Every row gives one point. Any point is a mix of the corners, with weights that add up to 1. It lies inside the corners' shape when no weight is negative. Say inside or outside, and name the corners with a negative weight.
In the rows, 128 means zero.

Corners:
(1): [ 88  93 149]
(2): [135 162 131]
(3): [ 97 103 105]
(4): [177 181 144]
Points:
[167 174 150] -> outside (3)
[127 133 139] -> inside
[106 107 140] -> outside (2)
[ 94 100 147] -> inside

Corners:
(1): [132 108 129 111 101 115 135 127 162]
(2): [109 123 116 113 177 128 138 190 121]
(3): [121 155 123  89 115  76 153 201  80]
(4): [163 181  88 111 131  64 154 197 103]
(5): [176 169 125  83 119 135 119 146  96]
(6): [ 81 119 152 153 149 149 154 102 147]
(7): [150 111 168 175 119 163  69  88 175]
(8): [168 145  99 121 111 111 136 161  84]
(9): [119  85 168 152 184 155 109  82 159]
(10): [ 84  93 132 156 141 170  88  79 167]
Points:
[139 127 141 121 145 136 119 125 127] -> inside
[133 134 124 134 113 124 106 131 135] -> outside (2, 6, 9)
[139 136 104 108 131  91 142 177 110] -> outside (5, 6, 7)
[140 137 124 122 145 116 131 147 125] -> inside

Corners:
(1): [122 119 142 100 116 150 125 102 144 111 136 106 116 180 126 132 123 106]
(2): [ 80 114 151 141 177 168 112 143 171 129 196  50  64 156 141  92 165 101]
(3): [169  94 147 114 100 108 127 142 150 155 160 101 116  87 186  58  80 148]
(4): [178  92 130  44 142  73 132 102 119 119  69 187 141 141 119 112  99 195]
(5): [185 121 117 118 120 148 137  63 178 188 100 209 137 156 134 158  76 166]
(6): [153 130 146 113 155 125 121 126  90  92 126  74 212 107 122  95  97 139]
(7): [136 103 164 132 172 122  92 119 103 106  94 166 129 125 100  76 124 131]
(8): [179  81 113 103 121  84 136 130 151 143 106 202 145 127 116 173 118 165]
(9): [176  68  58 177 139 128 149  97 131 140 125 120 116 171 126  98  99 162]
(10): [118 179 151  72 111 155  98  80 164  82  80 138 147  85 170 162 129 118]
(11): [145 108 141 100 149 100 162 101  86 124  90 116 133 115  99 152 128 114]
(12): [ 71  58 131 152 164 157 134 183  74 154 161  68 113 112 121 130  82 146]
(13): [139 123 131 109 153 244 127 143 173 121 162  81 113 111 133 111 117  81]
(14): [112 173 119 111 119 158 102 157 108 135 147  72  93 111 151 121 129 127]
(15): [127 132 103 113 152  94 139  77  58  86 165 148 140 106 119 105  85 125]
(16): [ 84 197 171 104 151 140 123 128  65  28 177  45 102  95 134  73 107 154]
(17): [178 119 140 127 150 108 126 149 173 115 125 169 100 147 167 129  87 134]
(18): [171 124 136 119 105 154  61 147 154 153 163 113 106 112 176 178 132 150]
(19): [141 111 139 145 145 156 133 124 135 129 153 164 134 135 188 118 117 147]
Points:
[124 122 139 117 149 142 132 124 114 110 141 102 124 122 135 101 105 131] -> outside (8, 18)
[160 116 130 104 143 121 119 138 121 116 137 108 120 114 128 100 115 142] -> outside (1, 5, 10, 12, 19)
[141 131 143 114 150 131 126 113 123 102 128 121 131 127 136  92 106 131] -> outside (8, 12, 18)
[160 119 129 109 136 133 120 110 142 129 118 154 131 134 144 140 119 138] -> outside (3, 12, 16)
[144 125 129 111 137 133 124 129 132 125 132 123 123 119 147 128 108 141] -> outside (1, 7)
[126 123 127 137 152 123 132 129 104 119 139 118 118 140 123 120 113 136] -> outside (3, 4, 10, 13, 18)
[149 117 133 107 136 129 124 119 124 119 123 133 130 126 135 126 106 143] -> outside (2)

Corners:
(1): [ 39  98 215 166  80 113 180 121  91 149 145  95 163 185  63 169 184 105
 121 176]
(2): [115 135 137  84 101 120 142 164 154  91 219 131 156 156 139 102 153 161
 118 117]
(3): [132 132  99 190 126 150 161 177  57  82 102  94  97 142 108 108 136 123
 132 125]
(4): [ 82 222 106 110 168 130 135 123 103 110 118 167 138 137 135  48 112 117
  76 139]
(5): [106 117  92 163 163 170 123 146  70 131  97 162 117 153 176 135 153 107
  95 126]
(6): [162 166  91 136 130 124 148 141  98 137 113 125 162 124 132 133 127 122
  99  99]
(7): [107 141 137 123  78 117 100 127 127 104 209 119 163 153  97  94 124 132
 140  99]
(8): [144 185 171 139 120  96  94  97 203 134 146 153 168  97 184 105 117 120
  82 129]
(9): [120 131 166 110 161 138 141 125 131 109 123 154 122  90 106 136 136 117
 153 168]
(10): [138  68 124  98 142  83 112 145 148 113 133 141 166 112 144 139 159 166
 106 102]
(11): [103 142  92 161  56 138 139 104 100  95 128 110 106 165 105 105  96 105
 158 170]
(12): [131 179  68  82 127 126 108 158 181 157 114  71 118  90 167  98  57 101
 153 117]
(13): [ 98 164 136  88 155 164 142  86 132 154  81 118 106 114 149 154 105 128
 101 138]
(14): [108 127 111 145 156 171 144  95  96  93  95 117 124 147 129 137  99 107
 154 137]
(15): [177 102  74 131  88 103 112 127  81  72 139  70 129  94 111 133 149 102
 150 115]
(16): [113 142 102 132 149 157  73 120 131  94 105 114 173 143 136 128 127 129
 107 135]
(17): [179 122 183 157 104 188 161  55 124 176  87  84 188 130 149 114 161 116
  84 124]
(18): [159 125 119 116  63 141 121 135  91 127 114  52 133 167 120 132 177 118
 141  83]
(19): [138 143 118 107 117 166 128 124 133 121  73 111 146  90 165 113 127  91
 122 106]
(20): [173 146  61 176 129 153 149 148 139 131  85 113 150  83 184  92 183 127
 102  73]
(21): [191 159  96 147 126 177  99  89 118 111  73  73 150  79 191  88  99 137
 149 129]
Points:
[107 127 105 143 118 148 135 137 100 120 103 113 121 141 120 140 127 111
 138 126] -> outside (2, 4, 8, 15, 17, 21)
[139 144 122 132 118 138 126 125 129 119 121 113 144 118 144 113 139 123
 123 119] -> inside
[136 146 126 158 119 143 128 114 103 123 114  99 147 127 129 115 136 108
 126 129] -> outside (2, 10, 11, 13, 19)
[108 136 149 137 121 150 128 109 117 122 119 127 146 152 143 120 136 124
 108 133] -> outside (6, 9, 12, 15, 20)
[122 146 111 127 125 131 126 132 116 113 122 117 136 126 133 116 127 120
 124 126] -> outside (17)

Corners:
(1): [129  94 139 134 157 106 132 125 127 130 119 122 129 123 141 109 132 138
 146 112]
(2): [142 125 135 121 132 106 131 167 118 133 118 134 142 133 128 136 123 136
 126 119]
(3): [125 128 114 124 131  98 136 169 122 128 143 161 142 107 126 116 146 137
 135 126]
(4): [127 134 142 117 122 177 136 118 118 133 107 116 142 125 119 108 132 136
 134 134]
(5): [127 143 129 128 138  93 144 125 114 127 127 103 147 111 105 101 109  98
 108 121]
(6): [176 121 103 123 132 100 125 139 161 116 140 128  80 159 137 116 139 142
  95 118]
(7): [133 114 141 131 124 125 136 120 125 133 123 168 141 150 133 111 126 129
 142 133]
(8): [130 137 129 130 129 136  99 133 122 115 160 126 149 117 181 126 125 133
 122 128]
(9): [165  96 133 120 132 127 144 123 117 132 119 145 140 140 106 125 126 140
 128 126]
(10): [136 137 135 121 161 153 119 106 165 132 136 130 145 133 126 164 132 151
 126 103]
(11): [158 137  45 170 139 148 115 111 143 116 150 139 158 126 142 137 123 141
 122 118]
(12): [140 109 141 126 109 105 129 131 142 129 132 112 145 157 135 107 147 132
 127 129]
(13): [140  98 142 136 123 249 131 105 147 174 103 154 163 156 113 139 150 120
 111 106]
(14): [132 115 103 123 112 109 133 113 123 142 149 116  97 141 165 128 137 147
 116 114]
(15): [135 108 143 109 109 145 141 133 115 125 104 156 146 119 118 132 124  99
 147 140]
(16): [156 119 145 125 135 114 137 109 128 113 127 133 102 165 123 133 162 139
 136 100]
(17): [133 128 128 112 109 120 112 119 128 123 109 110 154 136 120 137 120 131
  79 104]
(18): [139 127 133 209 132 105 120 121 121 132 125 125 156 114 152 103 128 145
 129 133]
(19): [123  97 140 150 128 107 134 154 124 125 130 123 109 138 115 102 121 145
 132 137]
(20): [135 120 149 114 105  87 141 153 127 128 128 113 125 114 117 110 110 144
 136  88]
(21): [158 133 131 114 144 114  72 135 118 140 120 122 131 114 118 125 127 121
 130 120]
Points:
[138 122 127 131 127 112 135 131 127 124 129 128 133 130 132 120 127 134
 125 121] -> outside (13, 21)
[137 120 126 134 126 123 134 131 130 129 131 127 133 135 132 118 130 141
 125 117] -> outside (15, 21)
[137 120 129 130 118 127 126 130 118 129 125 132 145 129 130 120 127 128
 124 123] -> outside (1, 6, 10)
[140 120 127 134 131 129 128 129 130 130 130 133 135 133 130 122 131 134
 130 122] -> outside (17)
[144 119 119 128 127 144 120 126 134 133 129 140 140 136 142 129 136 134
 122 126] -> outside (5, 16, 19, 20)
[134 122 130 131 129 130 124 131 124 135 125 125 147 120 127 124 126 132
 127 121] -> outside (6, 7, 16)

Corners:
(1): [119 155 122 150  90 125 137  87 114  96 130  99 201 115 165 110 187 163
 187 112]
(2): [183 169 144 100 106  82  87 103  62 113 182 133 129 111 136 115 143 124
 104 163]
(3): [102 119  87 106 108 131  85 177 114 102 111 124 130 178  99 138 144 145
  78  99]
(4): [163 136  41 110 156  52  85 194  81 104 115 167  97 147 169 157  86 129
 121 107]
(5): [151  72 116  79 124 153 154 131 113 167 170 105 111 159 115 109  64  78
 150 110]
(6): [165 122  98 110 103  96 109 143  80  69 120 156 127  72  87 169  95 145
 175 105]
(7): [143 171 112 176 158 120 156 136  95 100 165 113 140  66 162 128 110 103
 196 130]
(8): [104  97 163 169 165 103  85 107  90 102 103 137 157 173 102 135 168 154
 156 139]
(9): [142 167 177 159  86 103 101  87 103  94 146 111 193 100  86 137 184 119
 178  74]
(10): [118  73  76 114 168 126 151 177 145 154 146 140 156 173 141 125  96 105
  72 168]
(11): [ 98 162  64 137 182  80 140 182 124 170 177  85 160 125 183 118  61 111
 136 178]
(12): [113  76  87  99 127 111 174 172 125 117 190 116 107  87 188 141 117 106
 152  89]
(13): [112 136 122 165 157 137  80 105 149 167 108 163 103 184 103 133  82  85
  94 110]
(14): [107 117 114 149 158 133 141 130 190  97 149  96 180 136 133 165  45 127
 134 116]
(15): [136 137  74  95 167  66 149 194 155 191 140 101 106 175 113 129  69 148
 146 190]
(16): [149 132  79 114 132  85 126 117  74 112 153 156  99 139  90  88 178 122
 115 111]
(17): [114 171 155 155 141 151 135 113 154 102 158 119 207  96 130 115  71 153
 152  96]
(18): [118  76 159 118 164 145 147  92 156 159 115 111 136 141  87  83 161  98
  64 121]
(19): [130 111  98 130  78  86 121 194  93  90 136 127 133 118  91  98 122 129
 130 166]
(20): [149  98 127 151 122 128 107 136  74 180 140 110 107 132  71  80 139 130
  81 154]
(21): [110  87 168 154 114 109 142 113  96 159 116 116 174 167  91 131  86 143
  88 164]
Points:
[130 125 115 127 123 116 114 139 123 137 128 124 150 146 110 130  86 127
 113 133] -> outside (7, 8, 12, 16)
[125 111 113 123 132 117 138 140 118 123 153 119 135 122 137 126 119 119
 138 116] -> inside
[123 103  97 113 151 104 115 168 129 150 137 119 120 166 120 123 104 112
  98 144] -> outside (1, 6, 7, 16, 17, 21)
[128 123 122 137 112 123 132 131 109 120 153 120 154 122 117 123 107 119
 132 129] -> outside (4, 8, 15, 18)
[133 138  81 115 134  97 123 163 119 136 159 122 135 140 141 121  99 125
 123 132] -> outside (6, 7, 8, 18, 21)
[149 149 112 136 124  97 112 133  97 136 140 133 137 132 114 122 108 119
 138 134] -> outside (3, 8, 12, 14, 18)
[127 109  99 121 130  99 126 159 103 129 132 121 129 143 115 125 132 129
 128 133] -> outside (2, 13, 14, 17)
[128 134 113 127 142 108 132 145 130 136 144 117 144 136 122 124 100 134
 137 136] -> inside
[121 123 126 130 120 116 127 128 111 101 145 118 164 126 122 128 140 128
 142 113] -> outside (4, 13, 15, 20)

Corners:
(1): [ 62 137 129 123  79 123 107 106 127 168 104 105 135 160 134 125 161 126
 153 168]
(2): [165  67 117 118 127 101 107 165 137 176 159 117  62 148 111 117 129 123
 169  87]
(3): [124  81 102 124 117 104 119 141 157 174 178 117  98 150  77 131  72 136
 130 137]
(4): [182 124  74 107 142  67 107 158 160 163 142 116  98 131 110 194  91 117
 141 124]
(5): [ 99 149  77 136  71 117 131 156 159  89 131 130 106 141 136  78 121 118
 110  70]
(6): [137 189  88 164 141 158 115 106 111 116  92 179 175 152 154 107 145 130
 127 145]
(7): [146 135  88 150 127  72 132 179 128 175 176 124 116 157 120 146 103 148
 132 112]
(8): [150 136 126 165 142 194  73 104  51 108  99 129 207 111 168 131 216 128
 107 194]
(9): [161  93  97 119 120 108 133 175 171 179 143 108 135 115 100 179 110 155
 135 113]
(10): [138 151 123 121 126 149 100 167  94  98  89 175 182 137 156 126 182 103
 132 155]
(11): [158 111  95 122  86 148 116 193 143 168 165  88 111 116  74 173  60 147
 167  94]
(12): [157 152 103 131 118 165  79 133  96 112 118 189 130 126 168 124 181 142
 140 185]
(13): [104 121 153 129  73 117 154 111 110  94 120 101 153 172 135 115 166 154
 123 112]
(14): [126 116 150 130  53 163 169 130 144 125 115 102 131 114 129 101 147  96
 127 136]
(15): [153 140  78 101 152 115 131 179 153 162 139 107  67 144  92 163 124 122
 137 116]
(16): [ 94 153 145  83  75 116 135 103 137 123 113 103 109 138 142  70 118 117
  85 123]
(17): [151 153 134 134 167 143 119 119 105  94 157 174 133 120 183 151 169 110
 108 136]
(18): [146  72  72  81 113 103 125 164 119 186 131 117  89 153 112 174  88 121
 154 113]
(19): [ 68 101 146 102  82  75 182  62 108 124 154 107 140 116 127  67 130 125
 137 114]
(20): [121 161 115 149 143 141 107 156 115 108  53 151 149  94 199 143 138 128
 153 201]
(21): [110  99 127  78  93 106 147 107 139  91 169  85 125 175 175  64 159 123
 119 114]
Points:
[147 119  91 129 129 106 124 148 128 143 150 128 117 144 131 140 116 139
 137 119] -> outside (1, 10, 14, 16)
[142 111  91 109 132 112 122 148 137 145 129 117 112 129 118 124 105 123
 140 112] -> outside (1, 7, 12, 13, 14, 17)
[132 132 109 128 112 129 127 135 129 135 128 128 127 142 134 119 136 124
 133 129] -> inside
[133 126 110 128 111 133 118 145 121 138 124 133 128 132 133 135 134 134
 137 138] -> outside (4, 21)

Corners:
(1): [108 148 130 137 118 162 129 145 119 127 139 163 108 130  38 133 163  96
 110 136]
(2): [ 71 135 145 141 104 153 125 144   7 137 224 154  92 153  55 112 148 176
 117 154]
(3): [ 79 173 185 147 102 169 135 115 124 109  73 106 119 166 122 143  98 168
 131 130]
(4): [114 192 154 111 113 163 143 133 135 121 104  94 197 156  98 158 118 202
 119 106]
(5): [144 111 129 173 149 107  89 135  71 168  61 113 104 102 149 131 146 145
 115  95]
(6): [134 179 158  92 144 102 111  96 116  85 135 143 185 143 158 131 211  73
 108 105]
(7): [141 155 122 143 170 111  78 174  99 149 135 107 138  86 129 141 183 107
 131 166]
(8): [129 137 109 155 172 111 138 145 167 134  90 178 161 160 152 134  94  64
  62  89]
(9): [187  56 139 100 160  49 150 174 135 148 140 189 151 103 191 159  69 118
 133  41]
(10): [151  94 145 137 175  83 143 117  98 160 135 158 150 165 150 160 116 152
 138  93]
(11): [143  77 127 125 123 106  80 111  95  92 150 134  88 107 163 136 118 153
 106 109]
(12): [115 102 117 106 102 133 149 140  89 100 138 134  84 106 102 162 134 129
 114 120]
(13): [154 132 162 125 104  78 113 142 133 150 118  67 167 135 139 112 110 150
 127 174]
(14): [116 105  79 162 147 128 192 161 176  85 119 202 126 139 155 100  67 193
  69  83]
(15): [145 123 149 136 151 163 165 127 139 199 170 135 141 119  98 142 126 113
  93 140]
(16): [153 157 145 113 155 124 120 147 115 124 133 105  76 155 136 100 169  91
  87 134]
(17): [124 134  74 101 140  60 123  99 154 111  77 191 148 108 144 140  72 138
 107  84]
(18): [153 138 131 124 151 160 137 138  66  88 122 158 104  97  69 134 127 109
 116 139]
(19): [152 139 139 174  86 126 112 119 119 116 151  60 121 123 156 107 102 147
 138 132]
(20): [129 106 122 119 100 172 110 111 103  99 127  88 125 126 144 116 112 123
 160 116]
(21): [167 169 125  81  92 108  92 137 108  95 143 180 144 162 153 181 173 124
 137 118]
Points:
[133 140 130 123 163 122 156 149 129 144 142 162 149 125  96 135 140 103
  91 124] -> outside (3, 5, 11, 19, 20, 21)
[122 141 135 141 134 139 127 129 113 127 133 126 133 147 138 135 137 134
 104 118] -> outside (1, 9, 13, 17, 18)
[131 132 130 130 128 129 126 136 114 120 133 142 121 126 118 130 134 116
 109 123] -> outside (4, 10)
[136 126 134 135 140 123 122 135 105 140 131 130 132 127 129 137 132 133
 121 121] -> inside
[135 135 140 121 127 112 123 124 115 116 124 135 149 130 143 139 126 133
 121 115] -> outside (1, 16)
[146 128 124 122 130 115 120 135 126 113 114 131 141 129 142 135 121 128
 120 108] -> outside (2, 3, 15)
[137 129 138 120 108 120 137 163 107  97 157 148 110 138 113 144 120 163
 127 125] -> outside (5, 6, 8, 15, 17, 20)

Corners:
(1): [132 131 109 161 163  39 145 132 130 122 136 106 111 168 181 195 176 120
 132 186]
(2): [125 144 125 197 120  73 155 161 118  90 134 102 132 132 142 112 119  71
 183 117]
(3): [124 132 131 141 106 195 126 130 114 116 134 101 157 166  87 128  94 166
  87 118]
(4): [131 123 133 165 133 134 145 167 109  80 162 137 126 141 113 115  98  57
 141 132]
(5): [183 107 109 112 118 182 120 116 115 111 145 110 123 137  98 165 163 127
 129  68]
(6): [ 73 101 140 142 158  71 124  77 165 181 116  97 130 149 162 154 212 116
 143 218]
(7): [138 130 146 121 144 213  99 123 120  94 115  84 110 125 108 133  90 119
 113 102]
(8): [151 126 107 156 155  85 147 155 146 149 104 153 155 120 156 158 161 129
 106 202]
(9): [128 137 128 104  89 173  66 128 138  90 170  86 135 110  83 163 139 114
 122  72]
(10): [100 123 108  99  89 171  99 107  98  99 121  91 143 118  81 177 132 131
 108  76]
(11): [115 121 133  78 113 185  84 137  97  76 152 102 124 116 114 155 150 158
 155 113]
(12): [139 107 112  94  79 175  40 106 107 142 157 122 119 164 114 142 152 141
  81  87]
(13): [126 140 127 125 139  59 155 131 172 131  81 150 152 153 202 210 137 119
 149 197]
(14): [171 116 121  75  99 172 129 163  99 120 126  98 148 133  61 115 123 100
 134  95]
(15): [150 118 110 145 102 116 114 143 125  90 111 124 105 174  56 105  90  73
 184 124]
(16): [131 100 142 135 171  78 138 162 165 203 103 135 129 150 146 176 182 111
 138 123]
(17): [138 191 109 134 103 146 165 156  71 142 117 135 126 126  71 111 119 119
 158 150]
(18): [140 119 119 125  95 215 126 147 119  77 153  95  87 125 106 154 122 158
  76  92]
(19): [160 108 156 137 140  61 127  89 124 152 123 119  99 100 140 170 164 122
 154 201]
(20): [ 96 156 121  97 100 141 113 110 133  86 141 107 166 119  90  78  91 127
 125 107]
(21): [132 145 176 126 166  43 161 125 110 109  94 131 122 152 151 168 219  80
 167 189]
Points:
[130 140 125 125 118 144 128 133 116 115 127 113 128 132 107 134 126 122
 130 128] -> inside
[130 133 139 128 130 120 134 140 115 118 124 117 123 146 121 134 137 107
 146 146] -> outside (5, 8, 9, 10)
[139 125 128 128 126 137 120 128 122 112 134 107 119 134 121 154 140 122
 127 129] -> inside
[127 133 123 123 117 149 121 138 115 113 140 103 136 132 104 133 142 117
 127 110] -> outside (13, 15, 19)
[142 134 124 124 118 149 124 141 108 112 128 114 124 134 107 151 134 121
 132 121] -> outside (6, 20)
[137 141 122 112 108 175 124 146 113 115 125 115 145 135 100 143 127 137
 115  90] -> outside (1, 4, 6, 15, 19)
